Every row gives one point. Each copy is the shape, with its points in the same order, turned, moved and blurred by noise. Is it also mirrored, or only turned?

Shape (7 x 2)
0.021 -0.008
0.037 -0.015
0.028 0.016
0.028 0.019
0.043 -0.012
0.042 -0.009
-0.073 0.037
Copy 1 (7 x 2)
0.029 0.004
0.045 0.007
0.046 0.029
0.039 0.037
0.062 0.000
0.054 0.005
-0.065 0.047
Copy 1 is: only turned
Copy 2 (7 x 2)
0.010 -0.019
0.004 -0.033
-0.025 -0.023
-0.022 -0.019
0.007 -0.037
0.002 -0.038
-0.020 0.081
Copy 2 is: mirrored
Copy 3 (7 x 2)
-0.007 -0.036
-0.006 -0.056
0.025 -0.040
0.028 -0.045
-0.005 -0.051
-0.017 -0.060
0.032 0.060
Copy 3 is: only turned

Shape (8 x 4)
0.000 0.068 0.016 -0.005
0.043 0.031 -0.040 -0.032
-0.036 0.014 -0.040 0.024
-0.055 0.073 -0.020 -0.031
0.032 0.036 0.014 -0.029
-0.055 -0.023 -0.020 0.019
0.044 -0.045 0.018 0.008
-0.012 0.059 -0.020 -0.017
Copy 1 (8 x 4)
-0.021 0.003 0.067 -0.032
0.033 0.059 0.024 -0.028
-0.054 0.040 0.009 0.029
-0.041 0.041 0.094 0.029
0.020 0.002 0.045 -0.029
-0.040 0.014 -0.008 0.062
0.030 -0.031 -0.032 -0.007
-0.016 0.030 0.056 0.000
Copy 1 is: mirrored
Copy 2 (8 x 4)
0.016 0.050 0.008 0.021
0.065 -0.011 0.004 0.001
-0.017 -0.031 0.001 0.048
0.002 0.027 0.040 0.079
0.028 0.038 0.017 -0.015
-0.052 -0.041 0.021 0.023
-0.009 -0.014 -0.002 -0.065
0.026 0.018 0.015 0.035
Copy 2 is: mirrored
Copy 3 (8 x 4)
0.047 0.013 0.035 -0.021
0.013 0.058 0.027 -0.072
0.031 0.022 -0.036 0.002
0.081 -0.018 -0.001 -0.041
0.015 0.024 0.050 -0.038
0.000 -0.005 -0.035 0.017
-0.070 0.041 0.015 -0.007
0.054 0.012 0.006 -0.042
Copy 3 is: mirrored
Copy 4 (8 x 4)
-0.027 0.049 0.037 0.029
0.031 0.047 -0.014 0.002
-0.043 0.013 -0.025 -0.029
-0.068 0.061 -0.023 0.033
0.008 0.029 0.032 0.043
-0.054 -0.030 -0.031 -0.014
0.037 -0.050 0.033 0.000
-0.027 0.049 -0.001 0.022
Copy 4 is: mirrored

Shape (14 x 8)
0.010 -0.018 0.060 0.044 -0.001 0.027 -0.023 -0.012
-0.003 0.021 -0.001 -0.023 -0.024 0.006 -0.019 0.034
0.053 0.063 0.052 -0.017 -0.004 0.021 -0.041 0.002
-0.019 0.055 -0.042 -0.060 -0.012 -0.038 0.052 -0.051
-0.045 -0.001 0.044 -0.054 -0.075 0.012 0.001 0.005
0.017 -0.036 0.038 0.019 -0.010 -0.028 -0.002 0.057
0.036 -0.018 -0.038 -0.054 0.012 -0.045 -0.062 -0.003
0.032 0.011 -0.046 0.009 0.036 -0.054 0.042 -0.015
-0.027 -0.011 -0.003 0.036 -0.044 0.014 0.011 -0.031
0.038 -0.039 0.042 -0.058 0.019 0.054 0.018 -0.030
-0.057 -0.037 0.005 0.040 -0.026 0.000 0.052 0.013
-0.049 0.058 0.001 -0.044 0.016 -0.053 -0.006 0.021
-0.025 0.018 0.014 0.032 -0.058 0.032 -0.057 0.054
0.001 -0.006 -0.002 -0.047 0.028 0.002 0.049 0.015
Copy 1 (14 x 8)
0.007 -0.011 0.041 -0.048 -0.031 -0.014 -0.003 0.027
-0.016 0.019 -0.038 -0.034 0.017 -0.013 -0.011 -0.023
0.050 0.009 0.010 -0.084 0.038 0.003 -0.020 -0.030
0.008 0.024 -0.030 0.057 0.051 0.046 0.049 -0.074
-0.019 0.017 -0.054 -0.052 -0.035 -0.006 0.065 -0.047
-0.019 -0.031 -0.003 -0.015 -0.011 -0.072 -0.018 -0.006
-0.009 -0.044 -0.051 0.001 0.009 0.035 -0.069 -0.046
0.007 -0.016 0.010 0.074 0.055 0.002 -0.021 -0.021
0.003 0.034 0.003 0.017 -0.045 0.003 0.027 0.011
0.018 -0.065 -0.019 -0.043 0.025 0.031 0.045 0.033
-0.047 0.020 0.005 0.033 -0.030 -0.045 0.049 0.017
-0.057 0.024 -0.005 -0.008 0.047 0.005 0.000 -0.086
-0.022 0.066 -0.022 -0.063 -0.035 -0.039 -0.030 0.005
-0.024 -0.030 -0.023 0.008 0.060 -0.004 0.039 -0.003
Copy 1 is: only turned
Copy 2 (14 x 8)
-0.001 0.060 0.009 -0.003 0.006 0.021 -0.042 -0.014
0.002 0.012 0.017 0.023 -0.038 -0.030 0.025 0.029
0.015 0.010 0.094 0.012 -0.016 0.003 -0.009 0.016
-0.014 -0.074 0.016 -0.004 -0.026 -0.021 0.090 -0.054
-0.039 0.023 0.010 -0.017 -0.101 -0.025 0.013 -0.019
0.044 0.031 -0.029 -0.030 -0.022 -0.004 -0.013 0.037
0.033 -0.073 -0.005 0.049 -0.021 -0.049 -0.021 0.020
0.047 -0.054 -0.024 0.001 0.037 0.008 0.056 -0.012
-0.010 0.045 -0.027 0.023 -0.017 0.007 0.022 -0.052
-0.045 -0.036 0.008 -0.004 -0.033 0.064 -0.039 0.011
-0.018 0.053 -0.072 -0.025 -0.016 0.002 0.042 -0.019
-0.005 -0.029 0.022 -0.031 -0.004 -0.083 0.060 0.011
0.003 0.092 0.018 0.043 -0.041 -0.043 0.008 0.029
-0.023 -0.044 -0.014 -0.029 -0.013 0.016 0.037 0.029
Copy 2 is: mirrored
Copy 3 (14 x 8)
0.003 -0.018 0.043 0.032 0.007 -0.052 -0.038 0.002
0.001 0.015 -0.016 0.034 0.006 -0.010 0.014 0.053
0.038 0.043 0.067 0.010 0.022 -0.032 0.019 0.040
0.006 0.080 -0.049 -0.027 -0.003 0.070 0.011 -0.019
0.024 0.048 -0.021 0.075 -0.045 0.017 -0.035 0.046
0.001 -0.051 -0.004 0.069 -0.007 -0.024 0.032 0.006
0.073 -0.024 -0.046 -0.028 0.026 0.001 0.030 0.036
-0.013 -0.013 -0.028 -0.037 0.020 0.023 0.047 -0.042
-0.024 0.019 -0.029 0.022 -0.018 -0.032 -0.049 -0.015
0.017 -0.028 0.056 -0.021 -0.052 0.033 -0.031 0.033
-0.058 -0.014 -0.042 0.059 -0.022 0.000 -0.032 -0.024
0.017 0.042 -0.031 0.050 0.065 0.057 0.021 0.014
-0.013 0.019 -0.019 0.069 0.022 -0.076 -0.015 0.067
-0.020 -0.012 -0.005 0.002 -0.015 0.057 0.017 0.018
Copy 3 is: mirrored

Shape (15 x 11)
0.029 0.031 -0.047 0.026 0.035 0.029 -0.023 0.045 -0.002 0.012 -0.009
0.039 0.021 -0.052 0.008 -0.002 0.020 -0.047 -0.047 0.029 -0.043 -0.025
-0.034 0.029 0.055 -0.069 -0.018 0.001 0.006 0.059 0.065 -0.017 -0.016
0.002 0.002 -0.024 -0.063 0.033 0.075 -0.042 -0.008 -0.002 -0.020 -0.024
0.059 -0.021 -0.001 0.038 0.008 0.041 0.003 0.000 0.060 0.026 0.021
-0.015 0.016 0.055 -0.035 -0.010 -0.009 -0.038 0.050 -0.003 0.025 0.041
-0.030 -0.024 -0.025 0.033 0.048 0.013 0.032 0.030 0.022 -0.004 -0.011
-0.035 0.041 0.023 -0.003 0.000 0.022 0.010 0.018 0.066 0.045 -0.032
-0.004 0.011 -0.022 -0.036 0.050 -0.005 0.051 -0.023 -0.033 -0.044 0.036
-0.011 0.029 -0.036 0.020 0.048 0.030 0.054 0.047 -0.021 0.009 -0.061
-0.026 0.044 0.039 0.007 0.038 0.047 -0.053 -0.033 0.001 0.041 -0.064
0.032 0.041 0.045 0.021 0.021 -0.005 -0.042 0.031 0.008 -0.041 0.025
0.014 0.046 -0.029 -0.061 0.051 0.047 0.037 -0.037 0.001 -0.047 0.023
0.014 0.025 0.014 -0.011 0.004 0.027 0.027 -0.048 0.016 0.031 -0.055
-0.024 -0.001 0.000 0.027 -0.024 0.070 -0.050 0.048 0.021 -0.049 0.031
Copy 1 (15 x 11)
-0.016 -0.060 -0.017 0.038 0.029 0.021 -0.062 0.013 0.001 0.012 -0.013
-0.068 -0.057 -0.041 0.015 -0.016 -0.001 -0.026 -0.059 0.033 -0.016 -0.047
0.055 0.034 0.011 0.009 -0.041 -0.035 -0.015 0.042 0.032 -0.061 -0.027
0.003 -0.011 -0.064 -0.014 0.039 0.013 -0.046 -0.038 0.030 -0.060 -0.025
0.019 -0.013 -0.032 0.039 -0.018 -0.019 -0.027 -0.049 -0.006 0.068 -0.028
0.007 0.032 0.025 0.015 0.005 -0.054 -0.014 0.011 -0.034 -0.043 0.029
0.017 -0.034 -0.018 0.026 0.048 0.004 0.025 0.036 0.013 0.029 -0.042
0.016 0.013 -0.042 0.006 -0.026 -0.042 -0.031 0.058 -0.014 0.000 -0.066
-0.045 0.003 -0.004 -0.011 0.052 0.012 0.010 0.009 0.083 0.008 0.021
-0.002 -0.048 -0.021 -0.013 0.031 0.055 -0.024 0.076 0.017 0.024 -0.041
-0.033 -0.008 -0.031 -0.048 0.029 -0.040 -0.061 0.006 -0.038 -0.019 -0.086
-0.032 -0.001 0.061 0.034 0.004 -0.025 -0.039 -0.026 0.005 -0.011 -0.017
-0.042 0.026 -0.044 -0.009 0.033 0.018 -0.041 -0.005 0.108 -0.008 -0.010
-0.025 0.001 -0.053 -0.063 -0.024 -0.004 -0.027 0.008 0.006 0.022 -0.053
-0.006 0.016 -0.003 0.093 0.015 0.020 -0.009 -0.036 -0.020 -0.045 -0.048
Copy 1 is: mirrored
Copy 2 (15 x 11)
0.002 0.052 -0.031 -0.020 -0.031 0.056 -0.051 -0.031 -0.018 -0.032 0.022
0.029 -0.049 -0.051 0.020 0.009 0.009 -0.061 -0.058 -0.022 -0.039 0.027
-0.069 -0.024 -0.016 -0.005 -0.092 -0.007 -0.010 0.048 0.040 0.029 0.018
-0.053 -0.013 -0.013 0.019 -0.038 0.032 -0.039 -0.069 -0.007 -0.063 0.055
0.040 0.007 0.003 -0.015 -0.014 0.053 -0.033 -0.059 0.013 0.052 0.017
-0.053 0.050 0.002 -0.023 -0.029 -0.017 -0.022 0.014 -0.014 0.027 0.056
-0.017 0.025 -0.003 -0.023 0.005 0.070 0.001 -0.009 0.028 -0.033 -0.010
-0.043 0.012 0.012 0.014 -0.051 -0.001 -0.048 -0.009 0.025 0.012 -0.045
0.017 0.027 -0.010 0.011 0.002 0.013 0.018 -0.003 0.056 -0.071 0.072
0.010 0.054 0.018 0.018 -0.045 0.078 -0.001 0.000 0.015 -0.082 -0.031
-0.035 -0.009 0.065 0.008 -0.021 -0.016 -0.072 -0.037 -0.025 -0.047 -0.014
0.012 0.008 0.009 -0.022 -0.015 0.012 -0.078 0.031 -0.019 0.011 0.073
0.004 0.008 -0.019 0.038 -0.030 0.002 -0.012 -0.045 0.069 -0.074 0.081
0.008 -0.006 0.037 0.059 -0.024 -0.010 -0.018 -0.040 0.001 -0.026 -0.018
-0.059 -0.005 -0.024 0.013 0.015 0.091 -0.071 -0.005 -0.004 0.026 0.050
Copy 2 is: only turned
Copy 3 (15 x 11)
-0.021 0.023 -0.064 -0.031 0.038 0.025 -0.007 0.027 0.028 0.010 0.010
-0.040 -0.001 -0.020 -0.025 0.022 -0.005 0.030 -0.044 0.073 0.018 -0.026
-0.074 -0.050 0.013 -0.062 -0.055 0.020 -0.021 -0.019 -0.027 -0.019 0.077
-0.053 0.000 0.031 -0.065 0.068 0.014 -0.007 -0.019 0.013 0.028 -0.002
0.051 0.034 -0.016 -0.040 0.002 -0.020 0.003 -0.013 0.036 -0.017 0.042
-0.040 0.030 -0.001 -0.028 -0.053 0.038 -0.024 -0.002 -0.059 0.014 0.040
-0.009 -0.028 -0.033 0.016 0.036 -0.032 -0.026 0.020 0.007 -0.015 0.048
-0.040 -0.012 -0.007 -0.030 -0.003 0.029 0.028 0.002 0.008 -0.039 0.103
-0.052 -0.011 -0.012 -0.004 0.033 -0.041 -0.012 -0.011 -0.044 -0.049 -0.046
-0.027 -0.047 -0.043 -0.010 0.063 0.032 -0.013 0.061 0.015 -0.046 0.024
-0.055 0.032 0.050 0.013 0.030 0.063 0.032 0.021 0.043 -0.007 0.050
-0.044 0.041 -0.020 -0.015 -0.050 0.027 -0.052 -0.011 0.026 -0.011 -0.005
-0.066 0.006 0.003 -0.050 0.059 -0.021 -0.003 -0.035 -0.014 -0.065 -0.037
-0.012 -0.018 0.033 -0.021 0.022 0.024 0.061 0.003 0.022 -0.051 0.022
-0.013 0.000 -0.034 -0.012 0.020 0.037 -0.065 -0.071 0.017 0.033 0.042
Copy 3 is: only turned
